Each row of a before or after table is a point. One or more steps were done to the points. Then noise was added and the rows were shuffled. The steps act on columns, c1 being the first. Write out the steps. A step turns or swaps two columns, mirrors them in a line or flattens them onto one, adds a multiple of one to another, or multiplies or shifts one. Angles are multiples of 10 degrees, from the lower column toward the higher: turns from -170 to 170, lines from 10 to 170 but not 90. Use the fewest steps. Two steps may share a column if one is a turn and the other turns, adds or multiplies; they go together, in the order done. Otherwise the lowest column goes first.

Before:
[[-15 -95  18]
 [-11  25   4]
 [ 45  42  19]
 [ 46 -54  -4]
 [-16  -2   8]
 [ -1  36  11]
 [ -7  36 -16]
 [ 40  47  19]
 [ 14  21   1]
 [ 35  43  24]
 [ -8 -28 -57]
 [ 37  -2 -90]
 [ -7  45  26]
 [-12   1   5]]
After (14 x 3):
[[ 36 -75  50]
 [ 40  -6 -53]
 [ 34   1 -52]
 [ 13 -11 -20]
 [-11   5  -4]
 [ -7   4 -49]
 [ -9 -37  52]
 [ -8 -33 -23]
 [ 45  -1 -45]
 [ 43  23  50]
 [  1  -7 -39]
 [ -9  -8 -25]
 [-17   8  -4]
 [-15  62  70]]
Steps: turn c2 and c3 by -120 degrees

Before, 8 rows:
[[ 53 -34  39 -35 -21 -31 -39 -75]
 [ 31   3 -11  71 -36  48 -18  -6]
 [-48  -4  32 -55  -4 -36 -35  15]
 [ 46  20  85  18  47  36   4  37]
 [ 25  40 -31 -13  -4  -2  -9 -10]
 [-63  39 -35   2 -58 -71  38   2]
 [ 14 -23 -24 -56 -25  31  20  44]
 [-24  12 -65  44  -1 -78  18 -29]]
After (8 x 8):
[[-71  38 -48  16  55 -70  11  15]
 [-31  33  50  14 -38  16   0  -5]
 [-10 -28 -47 -15  45   8 -23  -2]
 [-17 -40 -45 -26 -55  19  37 -69]
 [  1  28  17  13 -26 -26   8 -12]
 [-19 -37  42 -25 -15   1 -21  42]
 [ -3  27 -40  13  23 -95  25 -15]
 [ 58  25 -10  17 -31  93 -21  31]]
Steps: turn c1 and c5 by -80 degrees; flatten c2 and c4 onto the line at 30 degrees; mirror c3 and c6 in the line at 60 degrees; multiply c7 by 0.4; turn c7 and c8 by 40 degrees

Before (13 x 11):
[[  2  40  41  48 -41  27  34 -22 -28 -67  10]
 [ 18   3   7  37  21   9 -20   6  11  35 -14]
 [-13  -7 -12  -4   8   5  -2 -10 -20   5  11]
 [-24   2  -6  26  -8  14  -3 -27  -5  33 -37]
 [ 34 -12  15 -45 -32   6   3  80 -95  22 -13]
 [ -8  17 -18 -10   2  16  -2  11  25   4  -5]
 [-17  17 -19  22  29  18  35  18 -12  26 -24]
 [ 23  22  43  28 -39 -10  46 -43 -21 -26  -7]
 [ 13 -24   2  16 -21  22  16   6  -3  -3  -7]
 [ 20  12  -8  20  27  44   7 -19  -3  36 -22]
 [-14   0  23  31  15  29  10   2  12  17  13]
 [ 19  -4  -5  10  33   7  -2   5   1 -24 -34]
 [-22  -1  31   2   2  26   5 -19  15   0 -12]]
After (13 x 11):
[[  6  -2 -14  -4   8 -22  -3 -14   1  -4  12]
 [ 21   5  -4 -38  -8 -10  -2 -12 -12  30 -26]
 [-18  14  -3 -27  25 -19   8  11 -40  24 -13]
 [  0   1   6 -18  27   6 -19  36 -11  17  -4]
 [ 29  22 -12   2  18 -17  35  17 -12  20 -16]
 [ 23  -7  21 -18  14   1  10  14 -32   0  14]
 [ 15 -11  28 -14   0   5   4 -19 -29   6 -10]
 [ 10  24  52 -49 -51 -34  33  21 -17 -29  -3]
 [-23 -17   9  90 -34 -90   3  32  26  14  -8]
 [-22   7  48 -51 -52 -18  47   6  18  -6 -11]
 [-12  -3  -7  -2  35  -1  -1  20  -9   9 -34]
 [ -3 -24  -6  -6 -24 -10  16  19 -21   3  -7]
 [  6  22 -12  15   2  19  -2  -4 -23   4  -4]]
Steps: turn c4 and c8 by -130 degrees; turn c1 and c8 by 150 degrees; turn c2 and c3 by 20 degrees; add -0.3 times c7 to c5; turn c6 and c9 by -110 degrees; multiply c10 by 0.4; turn c10 and c11 by 30 degrees

Before:
[[  6   6 -24  18  -1 -22  17  -1   0  -9   0 -17 -13  15  -4   5   2   0]
 [ -7   5   0 -20  44  -4   7 -17  -3  23 -29 -24  -9  -3   7  -5  -5  -5]
 [-22  26  22  -2  36  10   9 -10  -6  17  -5 -23 -13   6   4   2   0 -13]
 [  8  -1 -24  11   9 -17  30  15   2 -26  -3  13   0   0   4  20  11   1]
 [-15   3 -21  12   1 -25   7   3  -6  -3   6   2   1  16  10  25   4  13]
 [-18  19  -2 -16  32  -1  -5  -9 -21  15 -21 -24 -10   3   1  -5  20 -22]
 [ -5   3 -22  20  -8  -7  10  27  11  -3 -19   0  -3   7  -3  14   7  11]
 [ -7 -11 -14  16   1 -19   9  15  14   1   1  -7   7  -7   4   9   3 -16]
 [ -3  11  12  -5  10 -14 -12  -9  28  -7   1  20 -16  -9  -7   9   4  -9]
 [ -2  -6  35  11  -1  -6 -15 -12  15 -15 -19   7  -8 -12   0  20   2 -12]
 [-11  -2  26  -6  -2  -1  -9  -9   8  -3  -2  11 -38 -20  14  11  -1 -12]
 [-15 -16  29 -15   2  18  -8 -25  21  -3  -8   9 -15 -10  -9   8   5 -16]
 [ -4   2 -27  15   3  -8   6  11  -7 -12 -10   6   4  -4 -11  12 -17  -5]]
After, 13 rows:
[[ -7  -8 -15  -9   1 -18   8  15  18 -12  -1  10  18 -20   1  -7   5 -17]
 [ -9   7   5  46  47  -4 -13  -3 -15 -22 -27  25 -22  -9   3   0  -6  -7]
 [-18  20  -3  32  31  -1 -17 -21  -9 -14 -19  14 -26  10   0  -5  21 -22]
 [-16   3 -20 -14  -1 -29  18  -5   2   0   8   5  -1  48  11 -18   6  14]
 [-20  25  22  25  38  10  -6  -7 -11 -24  -5  26 -31  15   6  -8   3 -14]
 [ -2   3 -27 -25   3  -6  14  -7   9  10  -9  -2   9 -14  -7  -4 -18  -5]
 [-10   1  26   3  -4  -1   7   9 -10   4  -2 -15 -92 -60  14  -9   0 -15]
 [ 10   2 -21 -41  11 -21  37   1  16  33  -4  10   1   1   7  -1  10   5]
 [-16 -16  26  10   2  18   4  20 -24  15  -6 -11 -38 -29  -9  -8   4 -18]
 [ -4  13   9  -3  10 -13   7  28  -4  10   5 -22 -37 -26 -10  -4  -1  -8]
 [  6   4 -21 -23   1 -20   4   1  -3  -1  -3  23 -32  44  -5  -8   1   0]
 [ -5   1 -19 -17  -8  -7  18  13  27 -11 -20   6  -9  26  -2  -9   7   9]
 [ -3  -5  35 -29   0  -6   3  15 -14  18 -21 -13 -21 -40   2 -22   2 -14]]
Steps: multiply c10 by 2; turn c4 and c10 by -140 degrees; turn c7 and c12 by 140 degrees; turn c7 and c16 by -150 degrees; swap c8 and c9; multiply c13 by 2.5; multiply c14 by 3

Before, 14 rows:
[[ 13  26  -4  -4   2 -16 -29 -43 -41  27 -26 -35 -35   3 -37   3 -39  51
   75  -5  30  -7  26 -20 -30   5 -15   2  46 -12  39 -39]
 [ 25  26  -8  11  34  12  -7 -42  47   7 -14 -53 -48   7 -59  47 -11  60
   18 -59  14  -9   1  40 -35  42   0  35   3  15  21 -45]
 [ 27 -26 -26  18  52  -8  23 -12 -12  16 -11  10 -18 -18  15  44  -8  31
   34   6 -14 -12  37  28 -45  15 -55   6  12   8 -18 -81]
 [ 95  16   9  35 -54  35 -30  44 -24  47  69   1  14 -17  -6 -39 -19 -43
  -43   9  10 -36  62  37  41 -67  25 -17 -45  21 -54   8]
 [ 36 -65  -3  -1 -73  75 -62  65 -36  70  44   2  37  -9  -1   2 -26   2
  -30  -4   2   2  74  28  20  -5  20  -8 -22  35 -81  74]
 [-15  23  12  29   1  38 -40  33 -41  13  17 -65 -12  22 -15  56 -48  44
   19 -71   4 -78  -5  27   1  17 -43   1  38 -29  15 -55]
 [ 18  26 -48  21 -20 -58   6 -25  28   1 -13 -20 -13 -10 -11  38 -10   5
    8 -50  15  41  -3 -18 -22  26 -87  20  65  11  -6 -49]
 [  3  32  -9  12  -9  12  31 -32 -12 -23 -31  10   0 -35 -36 -10  -9  40
   25 -52 -46 -30 -26 -15 -63  45 -42   9  41  31  34 -45]
 [ 58  40  40  30  -3  81 -67  66 -84  83  37 -40  45 -69  17  46   1  -2
  -64  15  83 -47  50  92   7 -59  42  24  11  29  -3  66]
 [ 18 -16  59  16 -51  71 -22  47 -63  84  82 -23  23 -36   7 -32  45 -46
  -45  21  16  31  43  37  40 -11  21  13 -47 -29 -61  33]
 [ 19  16 -13  37  17  -8  16 -42  28 -11  12  27  -3  22  -5  20 -21  53
   23 -42  16 -19  15  -2 -54  23 -60  -2  19 -61  30  13]
 [  3  25 -61 -21 -29   6  -5  31 -17 -16  -8  32 -13 -12  11   1  36  -4
   15  -6  24  32  -2  21  -5 -33  -9 -27 -61   1 -54   3]
 [ 22 -15  36  29 -44  58 -19   4 -11  21  50  41  24 -72  56 -15  -6   2
  -14 -16  68  38  32  27  50 -56  44 -27 -25  33 -87   1]
 [ 34 -24  -5   0  28 -31   2  -3  12   3 -25   9 -23  32 -20  -2  52  43
   22 -56   6 -31 -23 -26 -27  -4 -17   7  68  -5 -24 -36]]
After, 14 rows:
[[ 35 -12 -29  -2 -72  76 -62  67 -36  68  41   0 -35  -6 -19   5 -13   5
   -7   8   4   2  75 -76   0  -5 -21  -5 -24  32 -85  73]
 [ 27 -19  29  18  49 -10  24 -15  -9  14 -10   8 -22 -20  33  44   2  32
    7 -15 -12 -12  39 -34   2  15  62   4   8  11 -17 -79]
 [ 24 -47  45   9  35  13  -9 -44  49  11 -11 -51  24   8  58  47   3  61
   29 -49  13 -11  -2  13 -27  41 -22  37   6  18  22 -45]
 [-16 -48   3  29   2  38 -38  35 -42  14  18 -61  29  22  34  57 -37  45
   35 -62   5 -79  -5   5  26  15  12   3  40 -30  13 -56]
 [ 15 -14 -47  19 -49  73 -23  47 -61  87  85 -23  63 -35 -32 -33  55 -45
  -23  36  13  30  40 -23  18  -9 -30  11 -44 -30 -64  34]
 [ 36  49  24  -3  25 -29   4  -2  12   2 -25   9  14  32  35  -2  38  42
   28 -50   8 -31 -24  -6 -12   0   5   5  67  -7 -21 -42]
 [ 21 -23 -39  29 -43  59 -16   1 -13  21  52  41  28 -72 -85 -19   3   3
    5  -4  67  37  30 -23  11 -52 -12 -28 -22  33 -92   1]
 [ 57 -95 -61  33  -3  79 -68  68 -82  85  36 -40  18 -69 -38  47  31  -4
  -28  36  82 -46  51   9 -20 -59 -15  22   8  30  -3  68]
 [ 11  -5  31  -6   3 -16 -28 -44 -39  24 -25 -34  22   4  48  -1 -43  51
   19 -37  33  -8  23  29 -13   8  -2   4  47 -15  38 -37]
 [ 26   4  33  24 -21 -58   6 -26  26   1 -13 -17 -56  -8  61  35 -15   3
   23 -40  18  40  -3  30  39  28  55  20  64   9  -7 -47]
 [ 18  -8   9  36  19  -6  15 -41  28 -11  14  25 -15  23  53  21 -20  55
   22 -38  14 -17  16  11  -4  22  59  -1  20 -60  32  14]
 [ 93 -41 -19  35 -53  32 -29  42 -24  45  69  -4   2 -15 -27 -39  -7 -43
  -13  28  10 -35  63  -2  14 -63 -43 -16 -44  17 -53  10]
 [  2  -1   6  13  -9  11  32 -34  -8 -26 -28  10 -12 -29  72 -11 -13  39
   32 -48 -48 -33 -26  35 -24  44  32   7  40  33  34 -42]
 [  1 -15  41 -23 -31   7   0  31 -17 -15  -6  32 -75 -14  -5   2  40  -8
    7 -12  23  34  -1  21  -1 -34  15 -29 -62   3 -53   4]]
Steps: turn c17 and c24 by -20 degrees; turn c2 and c24 by 110 degrees; turn c3 and c13 by 120 degrees; multiply c13 by 1.6; turn c25 and c27 by 40 degrees; turn c15 and c27 by 140 degrees; flatten c19 and c20 onto the line at 120 degrees
